Rows are points. The ring and each string are closed loops that go straight from each point to the next, and from the last back to the first. Before rounding, they use only three directions, however many columns there are. Count how often each string passes through the ring. Passing back the other way cancels.

Ring:
[[ 52   5   0]
 [ 20  52  12]
 [-23  55  32]
 [-56  19  50]
 [-44 -38  55]
 [ -3 -62  43]
 [ 46 -40  13]]
String:
[[-46   5  11]
 [-14  10  46]
 [-11   3  29]
 [-44  19  13]
 [-54  24   8]
 [-26  10  23]
 [-23  22  57]
 [-34  33  89]
 [-20   7  44]
 [-41   2  22]
 [-83   5  19]
 [-88  16  54]
 [-90  12  18]]
Times through: 0

Ring:
[[ 58   8   5  21 -17  31   2  32]
 [ 45  40   2  22 -17  25  13  39]
 [-19  49   1  -3 -16  29  16  32]
 [-57  16  -3 -24 -17  42   2  18]
 [-64 -29  -3 -36 -18  54 -16   4]
 [-21 -61   7 -24 -18  58 -27   1]
 [ 31 -43  11   0 -17  47 -18  13]]
String, 17 rows:
[[ -8 -19   9 -11 -16  45  -9  15]
 [ -9 -17  16 -11 -15  45  -8  14]
 [-13 -42 -13 -17 -21  52 -21   9]
 [-17 -68 -25 -23 -24  60 -33   2]
 [-18 -94 -14 -29 -23  66 -42  -6]
 [-10 -90  18 -25 -17  64 -36  -6]
 [  0 -76  37 -19 -13  59 -28  -2]
 [ 14 -91  10 -16 -19  62 -38  -3]
 [ 18 -70 -23  -9 -25  56 -33   6]
 [ 14 -49 -37  -6 -27  51 -26  13]
 [  5 -22   4  -6 -18  45 -11  16]
 [  3 -16  37  -7 -11  43  -5  15]
 [ 13 -44  54  -9  -8  49 -14   7]
 [ 17 -82  32 -13 -14  59 -31  -1]
 [  9 -95 -19 -18 -24  63 -43  -2]
 [ -2 -71 -29 -17 -26  59 -35   4]
 [ -7 -40 -26 -14 -24  51 -22  11]]
Times through: 1

Ring, 10 rows:
[[ 57   7  27 -15   4  -6  19  -8  -1   4  -2  15  -5   9]
 [ 30  44  29 -21   2  -4  -1   5   3   1   7  14  -5   7]
 [  6  52  30 -22   4  -3  -9  10   3  -2  11  11  -5   6]
 [-38  38  26 -19  11  -2 -12  12   2  -7  13   2  -6   5]
 [-52  18  19 -15  14  -2  -7   9   3  -7  10  -4  -8   4]
 [-50 -15   7  -9  15  -4   7   0   6  -4   2  -9 -11   3]
 [-31 -44   1  -4  15  -6  22 -11   6   0  -6 -10 -12   3]
 [  8 -59   7  -2  15  -7  36 -20   0   3 -10  -4  -9   7]
 [ 38 -47  18  -6  12  -7  37 -21  -4   4  -9   5  -6   9]
 [ 56 -17  25 -11   7  -7  28 -15  -4   5  -5  12  -5  10]]
String (27 x 14):
[[ 23 -27 -17  -5  -1  -8  25 -13  21  12 -14  -4 -17  -1]
 [ 19 -53 -17  -1   4  -9  35 -19  17  11 -17  -7 -17   1]
 [  3 -83  -6   3  15  -8  44 -26   4   6 -17 -10 -13   5]
 [-22 -83  28   0  30  -5  40 -23 -17  -7  -5  -6  -3  13]
 [-22 -55  30  -5  26  -4  29 -16 -15  -7  -1  -3  -3  12]
 [-34 -67  33  -3  31  -4  31 -18 -19 -10   0  -5  -1  13]
 [-33 -82   2   2  22  -6  37 -21  -2  -1 -10 -14 -10   6]
 [-10 -58 -29   1   4  -9  31 -17  23  11 -18 -15 -20  -3]
 [ -1 -34 -20  -3   2  -8  24 -12  21  10 -13  -9 -18  -2]
 [  2 -12   8 -10   8  -6  15  -6   7   3  -3   0 -10   4]
 [-22 -36  31  -8  23  -4  21 -10 -12  -7   2  -1  -3  11]
 [-38 -70  34  -3  32  -4  32 -18 -20 -11   0  -6  -1  13]
 [-18 -88 -14   5  16  -8  42 -24   8   5 -17 -15 -15   3]
 [  3 -69 -26   3   5  -9  38 -22  19  12 -20 -13 -19  -1]
 [ 13 -38 -18  -3   1  -8  28 -14  20  11 -15  -7 -18  -1]
 [ 12 -34  -6  -5   5  -7  26 -13  12   7 -11  -4 -14   2]
 [ 23 -55 -19  -1   3  -9  37 -20  17  12 -18  -7 -17   0]
 [ 27 -95  -2   4  15  -9  54 -32   1   8 -20  -6 -11   7]
 [ 15 -76  28  -2  24  -6  44 -26 -16  -2  -8   1  -3  13]
 [  8 -55  39  -6  25  -5  35 -20 -20  -6  -2   4   0  14]
 [  1 -21  32 -11  18  -4  20  -9 -10  -4   2   5  -3  10]
 [ 21 -20  -1  -8   3  -7  22 -11  12   8  -9   0 -13   3]
 [ 41 -56  -7  -2   5  -9  41 -23  10  11 -17  -1 -14   4]
 [ 40 -75   6   0  13  -9  48 -28  -1   7 -16   0  -9   8]
 [ 20 -74  34  -3  25  -6  44 -26 -19  -3  -7   3  -1  14]
 [ 10 -60  34  -5  24  -5  37 -21 -18  -5  -4   3  -1  14]
 [  8 -25  16  -9  12  -5  22 -11  -1   1  -3   1  -7   7]]
Times through: 1

Ring, 7 rows:
[[ 74  -4 -22  23 -28  26  30 -34  20 -31  -7  35  12 -16]
 [ 22  53  -3  52  -1  29  25 -39  23 -12  27  47 -14  14]
 [-37  59  11  44  19  29   3 -12   7   9  37  29  -4  34]
 [-64  18  28  22  26  22 -26  29 -20  26  18  -1  20  29]
 [-34 -34  34   4  13  14 -36  48 -34  25 -15 -16  37   3]
 [ 17 -64  14 -10 -10  14 -22  37 -27   4 -35 -14  48 -19]
 [ 66 -50 -18  -6 -31  21  11  -2  -1 -26 -29   9  40 -26]]
String:
[[-86  73  16  37  34  31 -11   3  -2  22  52  17   3  54]
 [-59  43  64  64  40  16 -30  22 -18  44  22  18 -17  26]
 [-17   9  42  43  17  16 -20  18 -15  24   2  14   1   7]
 [-24   2   8  12   7  23 -11  15 -11   7   7   4  27  15]
 [-63  -7  -2 -16  12  26 -22  34 -22  10  12 -16  52  29]
 [-65 -41  50   0  25  11 -54  70 -48  41 -16 -29  43   9]
 [-29 -62  65  12  18   4 -55  70 -50  42 -36 -24  34 -12]
 [-10 -91  61  -3   8   2 -57  78 -55  37 -53 -33  47 -26]
 [ 29 -82  61  18   0   1 -42  55 -42  28 -55 -13  27 -38]
 [ 31 -44  32  21  -5  11 -18  23 -20  10 -31   4  20 -22]
 [ 73 -94  35   8 -21   4 -22  35 -28   4 -64  -5  33 -51]
 [ 78 -88 -10 -19 -37  14  -1  16 -14 -23 -52  -5  54 -42]
 [ 58 -59 -57 -43 -44  29  21  -5   3 -46 -24  -3  71 -17]
 [ 27 -20 -37 -15 -24  29  16  -9   5 -29  -3   8  47   0]
 [ 40 -17 -55 -21 -33  33  28 -21  14 -42   0  12  50   0]
 [ 95 -11 -54   3 -45  31  47 -49  30 -54  -8  36  27 -19]
 [ 83  13 -55  13 -39  34  51 -58  36 -52   7  44  17  -8]
 [ 33  25 -57   0 -26  38  40 -43  28 -43  22  31  29  14]
 [ 19  17 -15  20  -9  28  16 -20  11 -16  12  26  15   8]
 [ 40  32  27  68   1  20  12 -27  13   2   7  47 -25  -4]
 [ 33  73  34  95  11  23  20 -45  25   6  27  65 -51   8]
 [ 12  66  44  90  18  21   7 -29  14  16  25  54 -44  11]
 [  0  50  50  81  21  18  -4 -13   4  23  18  43 -35  10]
 [-42  74  47  78  34  23  -8  -9   2  30  38  39 -32  32]]
Times through: 0

Ring:
[[ 12   3  15   0  37  30   9 -19 -19   0  21  17  -1  -5]
 [ 10  12  28 -19  23  54   1 -12 -11  16   1  -9  -1  11]
 [ -2  11  18 -23  -8  45 -15   9   2  34 -33 -33  -7  20]
 [-11  -2  -5  -7 -31  -4 -21  22   4  36 -45 -22 -12   9]
 [-16 -12 -33  19 -18 -24 -16  23   0  21 -34  -4 -15  -3]
 [-14 -13 -46  34   6 -16  -8  17  -5   5 -16   7 -16  -8]
 [  3  -6 -16  23  39  11   8  -9 -17  -8  18  23  -7 -11]]
String, 26 rows:
[[  5  -1  10  -3   9   9  -1  -5 -12  13  -3   6  -4  -2]
 [ 21   3  44 -17  22  13  10 -27 -22   8  21  23   5  -8]
 [ 18  13  36 -17  44  61  11 -26 -19   4  23   6   3   5]
 [  6  15  11  -9  43  81   2  -9  -8   8   5 -16  -5  16]
 [ -2   4  -5   2  15  34  -5   4  -5  14 -12 -10  -9   7]
 [  0  10   4  -7  19  54  -6   2  -4  17 -13 -19  -8  14]
 [ -1  16  11 -18  17  76  -9   5   0  25 -21 -35  -8  24]
 [ -3   6   2  -6   6  35  -9   6  -3  21 -19 -17  -8  11]
 [  4   5  30 -25 -15  12 -10   0  -6  32 -23 -12  -3   8]
 [ -1   9  29 -32 -27  25 -18  10   2  43 -41 -32  -5  18]
 [-15  14   1 -23 -24  55 -27  28  13  47 -60 -58 -14  33]
 [-13   9   5 -23 -32  33 -26  26  11  47 -58 -48 -12  26]
 [-13   8  12 -29 -46  20 -29  28  12  53 -65 -49 -11  25]
 [-17   9 -13 -11 -19  45 -25  30  12  40 -56 -50 -15  27]
 [ -8   4  -4  -6  -7  27 -15  15   1  27 -32 -24 -11  13]
 [ -4   1  -4   0   2  19  -9   7  -4  19 -19 -10  -9   6]
 [  1   1  17 -14 -11   6  -9   3  -6  27 -21  -7  -5   4]
 [  6   5  36 -29 -19  10 -10  -1  -6  34 -24 -12  -2   8]
 [  2  20  36 -39  -4  72 -14   4   2  39 -33 -43  -4  29]
 [ -1  22  15 -24  20  95 -10   5   3  27 -24 -45  -8  31]
 [ -2  10  -1  -5  21  59  -6   4  -3  17 -14 -22  -9  16]
 [  7   1  19 -10   4   8  -2  -7 -12  17  -5   5  -3  -1]
 [ 18   7  44 -22  18  27   6 -22 -18  14  12  10   4  -1]
 [ 20  13  41 -19  43  58  12 -28 -20   4  25   8   4   3]
 [  7  10   5  -1  45  66   5 -11 -12   3  11  -5  -5   9]
 [ -1   3  -7   5  22  36  -3   1  -7  10  -6  -6  -8   6]]
Times through: 4
